Every row gives one point. Each copy is the shape, with its points in the same order, turned, moved and blurred by noise. Say if it was mirrored as well.

Shape:
[[ 19 -36  -7]
 [-52 -40  16]
 [-37 -48  -9]
 [ -1  11 -21]
 [ 55 -16  -2]
 [-57   6  35]
 [ 41  -8 -44]
 [ 14   5   6]]
Copy 1:
[[ 29  38   7]
 [-50  33   7]
 [-25  33  26]
 [ 19 -16   7]
 [ 63  27 -16]
 [-52  -6 -29]
 [ 60  -1  20]
 [ 22   3 -17]]
Copy 1 is: only turned
Copy 2, 8 rows:
[[  9 -16  51]
 [ 24 -75  20]
 [ 40 -56  35]
 [ 30   6   7]
 [-12  25  51]
 [  8 -55 -37]
 [ 40  31  58]
 [ -1  13  14]]
Copy 2 is: only turned

Shape:
[[ 13   4  42 -51  13 -10]
 [ 30   7  38  -4  31  52]
 [  8  16  57  37 -37  11]
 [-50 -13  -7 -28 -19  73]
 [-67  18  55   4 -36  74]
 [ -6   1 -16  -3  24 -32]
 [ 36  29 -30  17 -16  40]
 [-29 -54 -25  50  10  10]
 [-51  31  20  16 -31  18]
 [-26 -12 -27 -18 -39 -27]
 [  9  26 -28  41 -14   4]
 [  8 -34 -27  -8  27   7]]
Copy 1, 12 rows:
[[-72  26  19  13  -9 -17]
 [-57 -52   1  14 -21 -31]
 [-26  -4 -66   2   4 -41]
 [-26 -20 -23   6 -81  43]
 [-55 -23 -87 -15 -53  32]
 [ -1  11  33 -10  13   9]
 [ 17 -32   5 -20 -45 -48]
 [ 41 -31 -10  31   7  37]
 [-16   3 -54 -36 -22  16]
 [ 17  51  -3   2 -27  16]
 [ 30 -14  -8 -26 -11 -27]
 [  3 -15  40  27 -17  12]]
Copy 1 is: mirrored
Copy 2 (12 x 6):
[[  1 -23   4 -37  54  16]
 [-42  11  54 -23  20  17]
 [-65 -14  -9 -14  -6 -46]
 [-19  44  30  49  73 -37]
 [-65   7  36  21  67 -84]
 [ 31 -26   1  21   3   8]
 [  0  49  27  -9 -25 -25]
 [-28   6  -4  86  -9  11]
 [-17 -14  14  24  25 -72]
 [ 27   7 -45  31  26 -25]
 [  6  15   7  16 -34 -33]
 [ 11  21  10  36  11  36]]
Copy 2 is: only turned

Shape, 14 rows:
[[ -3 -24 -10  34   8   3  -1  43]
 [  4 -49  -3  -3  -5  21 -48   8]
 [  1  -3  26  -8 -14   3  25 -25]
 [-33  -1 -57  13   2 -21   2   6]
 [-53 -27 -32 -47  42   9   4   3]
 [ 27  26   6 -13  -1 -52  29  17]
 [ 16   2  -2 -24 -27  13   8  -9]
 [-14  52 -10  23 -11   5 -27  29]
 [-44   1  -2  38  16  23 -34  -4]
 [ 47 -12 -10  -2   3  23   9 -32]
 [-50  28 -49  27   2 -13  -4   8]
 [ 29  30  25 -43 -32 -24   8  10]
 [-51 -28 -16  18 -22 -37 -23   3]
 [ 13  -2  35  10 -26 -87  -9 -40]]
Copy 1:
[[-24  19   9   5 -47  17 -38  -7]
 [-25  32  -1  59  -1   4 -22 -18]
 [ 16  17  35 -11  28  13 -13  -9]
 [ -6 -48  18  21 -30 -27 -44  -1]
 [-15 -42  61  60 -12   9  -1 -35]
 [ 18 -11  35 -32   5  46 -79   1]
 [  4   0  -1  -4  39  13 -30 -25]
 [-16 -22 -20  -6 -12  23 -23  38]
 [-10   4   5  30 -35 -10  16  35]
 [ 47  27  -3   8  10  14 -22 -42]
 [-11 -53   4   9 -33 -24 -30  31]
 [  3  -4   6 -22  55  51 -56   0]
 [-41   0  37  27  -4 -36 -47  26]
 [ 29  31  38  -4  29  -5 -95  54]]
Copy 1 is: only turned
Copy 2:
[[-24   6   3 -15 -11 -14   9 -42]
 [-34 -25   4   7  -5 -39  -8  14]
 [ 21 -21   4  -1  -9  39   8  11]
 [ 15  28  18  -8  50 -12  -9 -29]
 [ 19  -9  39  50  23 -10 -47 -29]
 [-12   1 -32  -1  38  63  18 -32]
 [ 14  -9 -27  10   1  18  -4  18]
 [ 22  11 -29  14  14 -24  57 -29]
 [ 23  -5  37  11  -7 -41  41 -18]
 [-14  23  -2  16 -20  26  -1  36]
 [ 36  30  20  -4  42 -22  25 -36]
 [  2 -29 -57  14  27  47  19   6]
 [ 11 -30  27 -36  48 -26   9 -24]
 [-21 -43   9 -39  62  62  49  20]]
Copy 2 is: mirrored

Shape (17 x 11):
[[  0 -20  17  12   2 -10   2  -4   1  12  34]
 [  5 -38  10 -13 -55   0 -36  23  -1  14  -2]
 [-10 -23   0  44  31 -16  18  28   2  -7 -46]
 [  9   0 -19  32   2  -8 -40  15 -18  18 -16]
 [-29 -10 -16  53   3  12  17   7  18   1 -22]
 [-16   5 -27  34 -21  -7   6   3 -28   6 -14]
 [-62   0  11  19  33  26 -13  -9 -35  -8 -22]
 [ -7  22 -15 -16 -73 -10  31 -46  32 -41 -28]
 [-32 -18 -30   6   7  12  -3  20   3  34 -17]
 [-27 -14  19  -6  30 -10  37  24   2 -50  19]
 [ -5 -15  12  18  -7 -18  -7  -1 -10   2 -31]
 [ 15 -17 -23   8  -9   7   7  18 -14   8   3]
 [-18 -25 -13  24 -31 -47  -5   4  -6  16  -8]
 [-38  47  -5 -23   1 -12  -3  11  -2 -18  10]
 [ -2 -10 -13  23  24   5  46   9 -25  16 -25]
 [ 28 -19  27  -5 -48 -14  -8  40  -1   0  27]
 [-50 -20 -40   5  14  10 -17   4  28 -27   0]]
Copy 1 (17 x 11):
[[-15  11   1 -26 -17   6   4  22   9  15  16]
 [-22 -17  34 -18  12  37  22 -39  -8  31  20]
 [ -3 -16 -11 -34  10 -39  17   0 -47 -43  18]
 [ -9  11   0  13 -11 -25  23 -40 -34  10  19]
 [ -3 -23 -26 -13 -11 -19  50   6 -33 -24  -3]
 [-12   3 -18 -19 -14 -26  32 -29 -15   2 -20]
 [-23   6  20  15   1 -44  41  29 -46  -3 -34]
 [ 47 -31 -20 -29   5  53  14 -32 -11   3 -77]
 [-17 -26  22 -12 -37 -29  41  -6 -21 -10  -1]
 [ 12  16  18 -46  11  -3  10  44  -1 -48 -12]
 [ -8  -9   5 -21   9 -11   3 -10 -42   8  -6]
 [  4  -9  14 -20   0 -16  27 -27   9   6  13]
 [-22   2  -5 -48 -28   3  13 -29 -39  13   5]
 [ -9  18  24  10 -18   9   1  -2   5 -31 -50]
 [  1 -23  -9 -30  -1 -69  18  -1  -2 -18  -2]
 [ -9   2  12 -30  17  44   6 -36  20   9  31]
 [ 21   8  23 -10 -36   1  65  11 -32 -24 -12]]
Copy 1 is: only turned
Copy 2, 17 rows:
[[ -4  10  -7  -3  20 -24 -24 -22   1  -4 -13]
 [  7  58  -8   5  20 -16  -3  10  -9  38  20]
 [-53 -18 -25  28   7  18 -46  25  22  19 -24]
 [-27  30 -53   9  12  26  -2   5 -10  -1 -18]
 [-53   2 -10 -15  31   8 -34  34  25  -8 -29]
 [ -5  25 -15   2  20  25 -22  32  17 -25 -21]
 [  2 -38 -37 -42  40  35 -46  20   2  11 -10]
 [ 18  12  34 -15   4 -44  27  95  20  -9 -33]
 [-39   3 -24  -7  37  18 -16  23   5 -13  33]
 [  8 -39   1  -5   0 -10 -29  -8  66  20  -8]
 [ -8   4 -24  15  14  -1 -28  32  -8  10 -20]
 [-20  21   4  12  12  24  -1   1   8   0  -3]
 [ -7  39 -29  27  27 -16 -33  26  13 -17  -6]
 [ 15 -10 -34 -38 -23  -4   5  23  38 -19   5]
 [-31 -22   9  21   6  40 -32  19   8 -20  -7]
 [ 11  55   6  11 -18 -22 -12 -12   6  33   2]
 [-29 -15 -32 -29  55  -9  12  20  47   8   3]]
Copy 2 is: mirrored
Copy 3 (17 x 11):
[[  1  10 -20  14 -14 -14 -18  18 -35  13  12]
 [ -5   2 -29 -38 -20  -4 -16 -12 -13  29 -47]
 [ -4 -30 -25  22   1  52  17  12  -4 -27  13]
 [-28  -9  -8 -27   1  -2  15  23  14  -2   6]
 [ -4 -26 -41  33 -28  21  14  31  17  -2   7]
 [ 14 -13 -27 -16 -30  -1  32  19  13   6  20]
 [  9 -19  18  19 -36  20  41  69 -20  -3 -14]
 [ 64   7 -45  38 -30 -42  43 -38  29  10 -37]
 [-13  -6   2   5 -45  32  -1  20  19  19   2]
 [ 47   5  -8  36 -32  20 -17  19 -41 -47  -1]
 [  0 -12 -18   2  -2  11  29   2 -16   3  -9]
 [ 17   3 -18 -17 -10   9 -16  14  12  11  11]
 [-13  10 -43 -12 -32   8  28 -16 -15  10  11]
 [ 22  -4  26  10 -58 -31  12   6  -3 -30  -4]
 [ 31 -21  -3  15  -6  39  10  20   5  10  37]
 [ 15  -8 -36 -36 -13 -21 -41 -20 -33   4 -16]
 [ -6  29 -15  30 -52  18   4  37  23 -23 -28]]
Copy 3 is: only turned
